Each row is a point. Any point is a mix of the corners, with weights that add up to 1. It lies inside the corners' shape when no weight is negative. Is each point inside? If not, which corners have a negative weight?

Corners:
(1): .36 .10 .94
(2): .29 -.58 -.40
(3): .22 .08 -.23
(4): -.16 -.42 -.43
Points:
.25 -.30 -.25 -> inside
.28 -.53 -.35 -> inside
.13 .11 .40 -> outside (2)
.38 -.13 .06 -> outside (4)
.03 .02 -.03 -> outside (2)
.22 .03 -.10 -> inside
.40 .08 .39 -> outside (4)

Corners:
(1): .47 .03 .39 .20 .31 -.32 -.06 -.31 .26 .03 .16
(2): .07 .15 -.37 -.50 -.25 -.08 -.77 -.80 -.03 .88 -.05
(3): -.48 .17 -.04 .22 -.19 .19 -.01 .15 -.35 .18 .38
(4): .13 -.08 -.28 .10 .16 .27 .34 -.34 .01 -.65 -.29
(5): -.16 -.13 .14 .19 .27 .00 .34 .57 .29 -.07 .07
(6): -.31 .18 -.11 .17 -.52 .33 -.17 .13 .46 .27 .28
(7): -.06 .10 -.32 .35 .19 -.14 -.75 -.42 -.02 .03 -.12
(8): -.33 .16 .11 -.15 -.08 -.32 .27 .12 .37 -.22 .11
(9): -.94 -.45 -.01 .51 .05 -.04 -.18 -.23 -.12 .02 .07
(10): -.19 .47 .48 .27 -.05 .68 -.10 .26 .18 .10 .00
(11): .28 .17 -.13 -.61 -.50 .37 -.41 .46 -.02 -.38 .09
(12): .01 .07 .08 -.36 .37 .24 -.20 .08 .30 -.02 .54
Points:
-.12 .09 -.06 .00 -.11 .16 -.21 -.01 .01 .15 .15 -> outside (8)
.15 .14 .01 -.06 .06 .08 -.09 .06 .34 -.12 -.04 -> outside (3, 9)
.00 .10 -.04 .05 -.01 .10 -.24 -.04 .09 -.06 .04 -> inside
-.14 .22 .12 .14 -.01 .27 -.20 .04 .14 .05 .08 -> inside

Corners:
(1): .52 -.06 .49 .28 .05 .13 .05 -.28 -.10 -.37 -.50 .19 -.22 -.61 .17 -.34 .37 -.12 -.25 -.27
(2): -.12 .24 -.44 -.68 -.09 -.24 .69 .16 -.10 .24 -.45 -.44 .21 -.55 -.19 .34 .46 .09 .10 .22
(3): .17 .28 -.33 .62 .38 .25 .02 -.51 -.39 -.05 -.10 .05 -.32 -.37 -.50 .11 .23 .14 -.73 .11
(4): .12 .19 -.12 .33 -.06 .28 -.41 -.02 -.87 -.66 .15 -.26 -.62 -.24 .46 -.20 .40 .20 -.05 .31
(5): -.21 -.33 -.61 .07 -.29 .32 .69 .45 -.40 -.08 -.31 .21 .42 -.33 -.36 -.32 .03 .44 -.22 -.20
(6): .54 .72 .08 -.54 .02 .28 .20 .16 .05 .11 .29 .18 -.32 -.30 .36 .45 -.05 .25 .07 .08
(7): -.10 -.13 .05 -.02 -.32 .51 .39 .30 .18 .69 -.08 .51 -.61 .29 .46 .08 -.42 -.20 .43 -.27
(8): -.07 -.39 -.04 -.80 -.58 .40 -.02 .22 -.75 -.23 .27 .41 -.73 .60 -.62 .34 -.01 .17 -.18 -.35
(9): .83 -.05 -.33 .43 -.01 -.12 .02 -.24 -.57 -.39 .16 .49 .42 .27 -.26 -.11 .27 -.38 .12 -.03
(10): .02 -.21 -.04 -.75 .07 .80 .21 -.72 -.43 .53 .29 .23 .31 .12 .23 .40 -.46 .04 .11 -.24
(11): .23 -.19 .06 -.42 .05 .28 -.51 .00 .09 -.57 -.59 -.34 .14 .04 -.41 .18 -.61 -.29 -.39 -.29
(12): -.36 -.37 -.46 -.69 -.08 -.09 .77 -.12 .07 -.21 .57 .40 -.66 .35 .21 .01 -.08 .56 -.11 .28
(13): .31 .35 -.28 .09 -.47 .75 .65 .04 .27 .43 -.34 .71 -.13 .48 .54 -.20 .32 -.23 .51 .02
(14): -.38 -.45 .07 -.42 .27 .70 .43 .00 .49 .20 .39 .54 .41 -.02 .57 .60 -.05 -.32 .42 .46
(15): .44 .69 -.20 .25 -.43 .29 -.12 .04 -.75 -.12 -.27 .65 -.24 -.31 -.28 -.49 .07 -.45 .33 .30
(16): -.13 .54 .11 .63 .45 .22 .08 -.62 .13 .30 -.38 .23 .27 .10 -.01 -.14 .00 .47 .24 -.01
(17): .43 -.32 -.04 -.10 .23 .29 -.43 -.27 -.09 .52 -.18 .34 -.57 -.36 -.32 .28 -.06 .51 .01 .33
(18): .44 -.13 .09 -.60 .30 .21 .44 .18 -.49 .53 .45 .52 .11 .48 -.08 -.02 .01 .05 -.14 .56
(19): .18 .57 .52 -.24 -.52 .01 -.43 .07 .09 .30 .18 .13 .28 .15 .49 .48 -.17 .04 -.52 .81
(20): -.36 .66 -.45 .67 .33 -.18 -.17 -.55 .42 -.04 .62 -.47 -.06 -.52 .18 -.51 .76 .22 -.20 .45
(21): -.20 -.35 .09 -.07 -.65 .38 .65 .27 .06 -.60 .08 -.40 -.54 -.02 -.36 -.06 .11 .32 .37 .72
Points:
.25 .13 -.04 -.04 -.04 .21 -.06 .04 -.28 -.04 -.20 .31 -.15 -.01 -.09 .12 -.05 .02 -.22 .06 -> outside (10, 20, 21)
.15 -.21 -.17 .02 .13 .39 .33 -.10 .03 .17 -.10 .39 -.17 -.05 -.10 -.10 -.12 .09 .15 -.08 -> outside (2, 4, 8, 19)
.26 .14 .16 -.37 -.01 .65 .23 -.06 .07 .61 -.19 .74 -.09 -.02 .39 .21 -.54 .15 .03 .13 -> outside (2, 4, 8, 9, 20, 21)
-.06 .07 -.18 -.18 -.04 .30 .22 -.02 -.07 .01 .03 .05 .01 .17 .00 .14 -.06 .14 .02 .12 -> outside (1, 15, 17)
.18 .12 -.11 -.03 -.11 .23 .09 -.08 -.24 -.04 -.04 .11 -.23 -.01 -.11 -.06 .07 .12 -.07 .09 -> outside (14)
-.13 .15 -.05 -.14 -.01 .17 .25 -.07 -.23 .21 .21 .15 -.22 -.30 .03 .09 .13 .32 -.03 .38 -> outside (9, 11, 13)
.34 -.25 .00 -.60 -.27 .14 .01 .34 -.42 -.43 .07 .25 -.03 -.03 -.14 .25 -.05 -.12 -.02 .26 -> outside (3, 7, 10, 13, 16, 20)
.46 .41 .13 .26 .02 .21 .16 -.05 .37 .55 -.21 .50 -.29 -.09 .03 -.23 -.09 .28 -.21 .42 -> outside (2, 4, 8, 9, 10, 14)

Corners:
(1): .07 .17 -.21 -.92 -.35 -.12 -.01 .14 -.03 .04 .48 .33 -.15 .20 .12 .01 .30 .20 .13 -.11
(2): .17 .16 -.10 .17 .27 -.05 .03 -.13 .25 .37 -.15 -.24 .11 .21 -.27 -.09 .04 -.07 .07 .05
(3): -.19 .08 -.24 .20 -.22 .16 .37 .04 .17 -.03 -.18 -.12 -.02 .25 .03 .05 .12 -.05 .44 -.13
(4): -.02 -.10 -.33 .11 .42 -.57 .43 .18 .02 -.19 -.01 -.25 -.03 -.20 -.10 -.27 -.07 -.39 -.28 -.05
(5): -.01 .15 -.13 .07 -.01 .32 .51 .18 -.15 .16 .11 -.20 .27 .03 -.09 .05 .29 -.17 .22 .13
(6): -.04 -.06 .02 .18 -.37 .38 .21 .28 -.19 .31 -.32 -.22 .23 .24 -.12 .94 -.10 .19 .04 -.30
(7): .08 .09 -.21 .12 -.30 .16 .19 .17 .29 -.16 -.08 -.31 .11 .15 .32 .31 .07 -.17 .22 -.02
(8): -.01 .15 .54 .09 .06 .30 .28 .01 -.10 -.02 .32 -.12 -.19 -.01 .32 .43 .15 .04 -.04 .04
(9): .16 -.59 .57 -.03 .01 .42 -.05 .03 -.09 -.27 .03 .36 .11 .01 .05 .15 .38 -.18 -.16 .11
(10): .13 -.05 -.25 .17 -.14 .31 .07 -.14 -.19 .09 -.37 -.26 .20 .15 -.12 .15 .01 .02 -.18 -.80
(11): -.14 -.25 -.38 .24 .10 .34 -.03 .26 .14 .36 -.05 .13 .09 .03 .01 -.09 .20 -.16 .14 .08
(12): -.55 .12 -.18 -.50 -.22 .26 .41 .00 .32 .02 -.18 -.18 .02 -.06 .06 .09 .14 -.10 -.18 -.34
(13): .14 .25 -.15 .00 -.20 .48 -.21 -.26 -.14 -.09 .04 -.19 -.15 .39 -.22 .09 -.14 .50 .52 .08
(14): .00 .18 -.09 .14 -.19 .18 .18 .18 -.14 .16 -.13 -.19 -.24 .12 -.18 .08 .22 -.07 .04 .18
(15): -.05 .18 -.17 .00 .10 .42 .07 .10 -.24 -.17 -.21 .54 .14 .20 .09 .28 .13 -.04 .07 .07
(16): -.04 -.07 .62 .14 -.22 .32 .13 .01 -.03 -.13 -.25 -.20 .09 .18 .50 -.08 -.10 -.07 .13 -.04
(17): .01 .06 .05 -.20 -.11 .24 .10 .23 .11 .07 .73 .51 .06 .17 -.06 -.25 .33 -.16 -.20 .24
(18): .11 .15 -.26 .17 -.30 .18 -.11 -.52 -.18 .08 .03 .02 .08 .10 -.14 .01 -.21 .07 .30 .01
(19): .05 .18 -.20 .11 .23 .31 .50 .27 -.09 -.13 -.28 .28 .21 -.78 -.14 -.24 .29 .05 -.04 .01
(20): -.08 .15 .24 .18 -.26 .28 -.14 .06 -.14 -.15 -.11 -.19 .20 -.17 -.10 .21 .08 -.07 .25 -.30
(21): .03 .13 -.26 .14 -.05 -.37 -.06 -.19 -.18 .05 .05 -.28 .21 .03 -.18 .05 .09 .40 .06 .14
Points:
-.02 .05 -.14 .00 -.07 .20 .16 .06 -.07 -.03 -.02 .05 .08 .00 -.05 .13 .16 .01 .03 -.07 -> outside (2, 16)
-.06 .04 -.09 -.05 -.10 .18 .11 -.01 .00 -.08 -.03 .03 .01 .01 .07 -.01 .10 -.03 .03 -.11 -> outside (2, 5, 6)
.06 .03 .06 .24 -.03 .22 .17 .04 -.03 .01 -.01 -.13 .13 -.06 -.01 .11 .07 .04 .18 .06 -> outside (1, 10, 12, 14, 15)
.01 .06 -.11 .05 -.15 .16 .06 -.02 -.08 .06 -.02 -.07 .09 .11 -.07 .17 .05 .12 .12 -.03 -> inside
.00 .02 -.16 .03 -.07 .16 .16 .05 -.01 .05 -.10 -.03 .07 .06 -.03 -.01 .11 -.01 .04 -.04 -> outside (8, 20)
.06 .08 -.11 .12 -.02 .13 .09 .01 -.06 -.01 .01 -.03 .07 .05 -.04 -.03 .13 .03 .15 .06 -> outside (6, 12)
-.01 .05 -.09 -.02 -.05 .08 .15 .03 .02 .04 -.03 -.07 .04 .07 -.01 .02 .08 -.04 .05 -.07 -> inside
.00 .02 -.06 .03 -.04 .21 .15 .02 -.02 -.03 -.05 .02 .04 .06 .04 -.02 .13 -.04 .06 -.02 -> outside (6, 20)
.01 .11 -.10 .07 -.01 .23 .27 .12 -.07 .04 -.08 -.02 .09 -.11 -.08 .02 .18 -.03 .07 .02 -> inside

Corners:
(1): .33 .29 .04 -.43 .23 -.20 .17 -.12 .25 .00 -.62 -.16 -.37 .03 .11 .12 .49 .10 -.28 .23
(2): -.03 .03 .19 -.28 .09 .10 -.34 -.11 .13 -.04 .18 -.25 -.08 -.67 -.23 .00 -.14 -.13 -.02 -.21
(3): .21 .10 .23 .05 -.41 .31 -.39 -.27 -.03 -.19 -.14 .19 .48 -.13 .09 -.03 .72 -.17 .32 .18
(4): .85 .42 .52 .04 .01 -.48 .24 -.17 .02 -.51 -.33 -.09 .50 .36 -.51 .40 .02 .24 .08 .40
(5): .27 .60 -.04 -.09 .27 -.08 .14 -.19 -.06 .10 .56 .24 .30 -.11 .20 .03 -.33 -.02 .11 .27
(6): .32 -.49 .11 -.40 -.05 -.18 .57 -.42 -.02 -.35 -.30 -.03 .07 .03 .48 .49 -.16 -.10 -.18 .74
(7): .04 .50 .24 -.13 .00 .16 -.20 -.04 .39 .37 -.06 -.26 .00 .01 -.31 -.21 -.16 .12 .60 -.27
(8): .24 -.30 -.22 .27 -.24 -.15 -.28 -.26 .24 .26 .00 -.32 -.11 -.23 -.23 .03 .14 -.02 .44 .01
(9): .40 -.14 .31 -.10 -.16 -.17 -.26 -.04 -.13 .23 .36 -.35 .72 .21 -.38 .17 .19 -.52 .06 .01
(10): -.29 .02 .13 .00 .08 .26 -.25 -.16 .50 -.21 .01 -.07 .59 -.16 .28 -.13 .58 .18 -.10 -.04
(11): .18 .29 .06 -.44 -.07 -.13 .14 -.37 .32 -.27 -.03 .01 -.35 .03 -.31 -.02 .04 .36 .05 -.55
(12): -.06 .61 .02 .38 .25 -.10 .31 .45 .46 -.07 .31 .19 .16 -.21 -.40 -.13 .24 .02 .09 -.72
(13): .21 .51 .11 -.04 .17 -.16 -.19 .00 .01 -.34 .07 -.25 .16 -.14 .03 .21 -.03 .08 .37 -.49
(14): .01 -.04 .02 .00 .31 .20 -.11 -.11 -.05 .45 .63 -.79 .01 -.05 -.33 .38 .20 .31 -.38 -.16
(15): -.58 .37 -.08 .57 .50 -.33 .12 -.03 .30 .23 .49 .10 -.34 -.18 -.33 -.02 .07 -.38 -.09 -.94
(16): .12 .20 .03 .26 .05 .00 -.37 .03 .19 .10 .10 .26 -.29 .25 -.04 -.09 -.31 .28 .07 -.11
(17): -.23 .14 -.28 -.14 .32 -.22 .18 .28 -.26 .13 .15 -.22 -.08 .09 -.21 -.02 .14 -.13 -.16 -.02
(18): .17 .16 -.40 .21 .42 .09 .07 -.34 .45 -.04 .37 -.01 -.06 .13 -.09 .07 -.01 -.32 -.19 .74
(19): .88 .19 -.51 .34 .52 .23 .42 -.30 .11 -.05 -.16 .28 .16 .10 -.41 .08 -.26 .30 .13 .09
(20): -.31 .27 .45 -.12 -.07 .00 .17 .10 .37 -.10 -.07 -.57 .10 -.01 .28 -.29 .36 -.11 -.25 -.65
(21): -.03 -.40 .15 -.31 .75 .19 .22 -.17 .01 .28 .70 -.22 -.46 .10 .76 -.01 .13 -.20 .27 .55
Points:
.13 .12 .05 -.09 .13 -.03 .01 -.16 .12 -.01 .10 -.12 .05 .01 .03 .06 .06 -.03 .00 .09 -> outside (12)
.11 .16 .04 .00 .13 -.03 .02 -.12 .15 -.02 .19 -.07 .09 -.05 -.10 .04 .03 -.02 .08 -.05 -> outside (1)
.03 -.28 .07 -.21 .36 -.17 .00 -.18 -.07 .02 .32 -.26 -.06 -.01 .36 .31 .10 -.21 -.15 .59 -> outside (3, 7, 11, 12, 19, 20)
.07 .21 .14 -.03 .11 -.02 -.05 -.08 .15 -.03 .14 -.07 .10 .01 -.02 .04 .10 -.04 .03 -.02 -> outside (8, 19)

Corners:
(1): -.01 .32 .06 -.15 .12 -.12 -.24 .03 .09 -.13 -.14 .25 .12 -.16 .31 .02 .11 .14 -.15 -.18
(2): .26 .29 .58 -.26 -.11 -.12 -.08 .14 .09 .20 -.28 .01 .32 .40 -.22 -.10 -.28 .19 .06 .40
(3): -.76 -.23 .07 .59 .38 .55 -.79 .22 .27 .41 .27 .36 .24 .30 -.56 -.08 .03 -.18 .52 -.03
(4): .09 .06 .08 .03 .14 .27 .12 -.02 .11 .02 -.04 -.34 -.01 .16 .16 -.22 .09 .10 -.03 -.18
(5): .15 .07 .00 .19 -.16 -.49 .24 -.35 -.10 -.13 .03 -.29 -.31 -.37 .20 .29 .21 .23 -.24 -.41
(6): .19 -.17 .16 -.17 .05 .08 -.05 -.01 .08 .19 -.47 -.40 -.15 .03 .05 .34 -.32 .16 -.06 -.14
(7): -.31 -.09 .43 .15 .46 .49 -.54 .36 -.32 .46 .16 .37 .52 .28 -.65 .34 -.33 .21 .34 .10
(8): .07 -.05 -.52 -.17 -.08 .09 -.25 -.03 .29 -.05 .16 -.12 .10 .01 .17 .07 .08 -.21 .55 -.14
(9): -.12 .45 .08 -.18 .03 -.08 .03 -.20 -.17 -.35 -.08 -.20 -.16 -.22 -.34 .65 -.05 .05 -.56 -.34
(10): -.32 .11 .27 -.36 .10 .10 -.61 -.05 .05 .62 .46 .59 .53 .18 -.30 .21 .15 -.12 .09 .34
(11): .18 -.43 -.38 -.28 -.05 .08 .31 -.05 .38 -.04 -.05 -.01 .08 -.16 .49 -.41 .25 .53 .55 .17
(12): -.18 -.12 .04 .68 -.15 .07 .08 -.40 -.33 -.37 -.14 -.17 -.44 -.57 .05 -.07 -.08 -.36 -.24 -.20
(13): .17 -.06 -.25 .46 -.22 .07 .31 .00 .29 -.28 .06 .01 -.34 -.17 .28 -.01 -.01 -.19 -.33 -.22
(14): .06 -.20 -.23 .05 .44 .03 .16 .10 -.15 -.14 -.21 -.19 -.47 -.30 .17 .03 .39 -.04 .42 -.28
(15): .19 -.23 -.06 .04 .20 .11 -.15 -.42 -.28 -.16 -.49 -.24 -.26 -.39 -.10 .31 .49 -.13 -.20 -.55
(16): -.24 -.35 .04 -.34 .12 .13 -.34 .18 -.06 .08 .27 .42 .28 .66 -.17 -.17 -.11 .46 .58 .29
(17): .03 -.27 -.27 .33 .18 -.27 .21 -.17 -.18 -.42 -.15 -.27 -.07 -.35 .54 .05 .39 .10 -.01 .06
(18): -.02 -.11 -.37 .04 .21 .20 -.06 .10 .02 .07 .25 .13 -.01 .44 -.05 -.24 -.32 .94 .50 .46
(19): .05 -.33 -.36 -.28 .05 .04 .19 .04 .50 .67 .08 .05 .21 .49 -.09 -.42 -.41 .35 .30 .03
(20): .18 .43 .43 -.06 .01 .14 .36 -.11 .17 -.01 -.32 .13 .33 .41 .19 .05 -.31 .07 .13 .30
(21): -.03 .24 .13 .09 -.24 .14 -.15 .21 -.15 .11 -.42 -.01 .18 .24 .10 .07 -.08 .14 .24 .14
Points:
.06 .11 .14 .07 .03 .08 .00 -.02 -.14 -.04 -.13 -.06 .01 .09 -.04 .18 -.09 .10 .03 .03 -> outside (1, 3, 11, 19)
.07 -.06 -.09 .14 .09 .02 .10 -.08 .06 -.07 -.11 -.09 -.13 -.12 .07 .07 -.01 .08 .05 -.13 -> outside (4, 10, 16, 21)
-.01 -.16 -.08 .17 .17 .10 -.02 -.09 -.02 -.10 -.04 -.05 -.08 -.10 .18 .01 .16 .07 .15 -.07 -> outside (2, 9, 19, 21)
-.05 .01 -.01 .04 .10 .03 -.11 -.01 -.02 .05 .00 .08 .04 .08 -.06 .06 -.03 .12 .14 .00 -> outside (4, 6, 11)
